Each row is a point. The last column is the point's height on a tilted bowl or saddle (a function of degree 2), plus a little noise. Along how many of its main directions does it bend up, bend down or stay straight?

Points:
[[-16 -26  19]
 [-11  52   5]
 [-48  22  32]
 [ 58  18  18]
 [ 11 -49  39]
 [  9  60   5]
 [ 51 -45  55]
 [ 28 -23  11]
 [ 13 -55  48]
 [ 16  -1  -8]
 [-58 -15  60]]
Directions: 2 up, 0 down, 0 straight

Points:
[[  2  -3  36]
 [  2  15  47]
 [-47 -15 -24]
 [ 32  44  40]
 [-20 -17  14]
 [ 20  20  43]
 [ 19  59  60]
 [ -9 -21  21]
 [-41  60  51]
 [ 12 -54   7]]
Directions: 0 up, 1 down, 1 straight

Points, 15 rows:
[[ 20  30  11  -1]
 [  0   0 -15   8]
 [ 14  19  30 -13]
 [  0 -27   4   4]
 [-13  42  21 -16]
 [-34  53  15 -29]
 [-22  30 -17   0]
 [  7  25  45 -31]
 [-24  26  60 -60]
 [ 32 -29 -48 -19]
 [ -8  43  -6   4]
 [ 11  -7 -15   7]
 [ 10  45  58 -58]
 [ 51   7  12 -16]
 [-25  13 -25  -2]]
Directions: 0 up, 2 down, 1 straight

Points:
[[ 24  28   6  17  -3]
 [ 41 -26  60  -1  19]
 [ 17  26  36  38  -6]
 [ -3 -10  34  31  -2]
 [-35 -24  16 -14  27]
 [ 19 -28  -5  -7  48]
 [-29   6  28   2 -10]
 [-51  40  59   4  13]
 [-30  48 -25  20 -30]
 [-22 -38  21   6  30]
 [ 20  21  -6  46   3]
 [-18  -3 -39  17  18]
 [-23 -19  19   6   8]
 [ 28  34 -26   4  20]
 [ 10  28  -7 -11   4]
 [  5 -15  22 -33  24]
 [ 36 -26  22  -5  38]
 [ 14   0  37   5  -7]
 [  9  23  12  55  -4]
 [ 24 -26 -16  -5  60]
 [  8  -1  41  30  -6]]
Directions: 3 up, 0 down, 1 straight

Points, 42 rows:
[[-11  -5  41   2  22  -4 -16]
 [  7  11  -4  -5  -7 -13   2]
 [ -1 -20   2  15  15  17  -4]
 [  7  23 -21   5   2 -11  19]
 [-22   5  -1   0  13 -13  -3]
 [ 23  31  19 -13  18  37 -16]
 [ -7  -4  20 -12  20   3 -15]
 [ -1   0 -47  -8  -6  -9  49]
 [-20  -1  -3 -55 -22  -5  14]
 [-47   2  52 -22   9 -23 -14]
 [-26  20 -45  10  -6   4  45]
 [ 23  -6  18  21  18  32  -7]
 [ -4  14   6  46 -33  16  20]
 [-18 -13   6 -18  -8   0  -9]
 [  8  22  37 -29 -16   8 -17]
 [  8 -24  -1  23  22   7  -2]
 [-25  15  -4   0 -13 -42  15]
 [  9 -18  22   7  15   7 -16]
 [-60   6 -23   3   9  22  20]
 [-18  -5 -30   6   6  37  28]
 [-20  14 -16  33   6  12  17]
 [-40 -21 -20  26   1  -1  12]
 [ 20  16   6 -20 -46 -16  20]
 [-48 -34   8  -3 -30  16  -3]
 [-26 -25 -22  -9  20  -1  14]
 [ -9   3 -13 -41  29 -16  21]
 [-20  12  29  41  19  40  15]
 [ 23  -1 -14  -2  -4   5   5]
 [  6   6  27  16   0  47  -1]
 [ -8 -17 -31  24 -21   8  27]
 [ 10  16  14  -4 -19   7 -10]
 [ 12  27 -16 -13   0  59  21]
 [  5  13  14  -2   4 -25  -6]
 [ 20 -33  20  22  -4  14  -9]
 [ 14 -13   2   1  13 -11  -6]
 [-16 -18 -13  14  29 -20  12]
 [  1 -21 -25  -4  12  15  13]
 [-20 -13   8   8 -13 -39   2]
 [ 12   2 -39  -3   7  17  31]
 [ -2 -29 -28 -29   7 -14  27]
 [  4 -19  -2 -20  -6  -8   0]
 [ 16 -53 -56 -25  -5   6  60]]
Directions: 4 up, 0 down, 2 straight
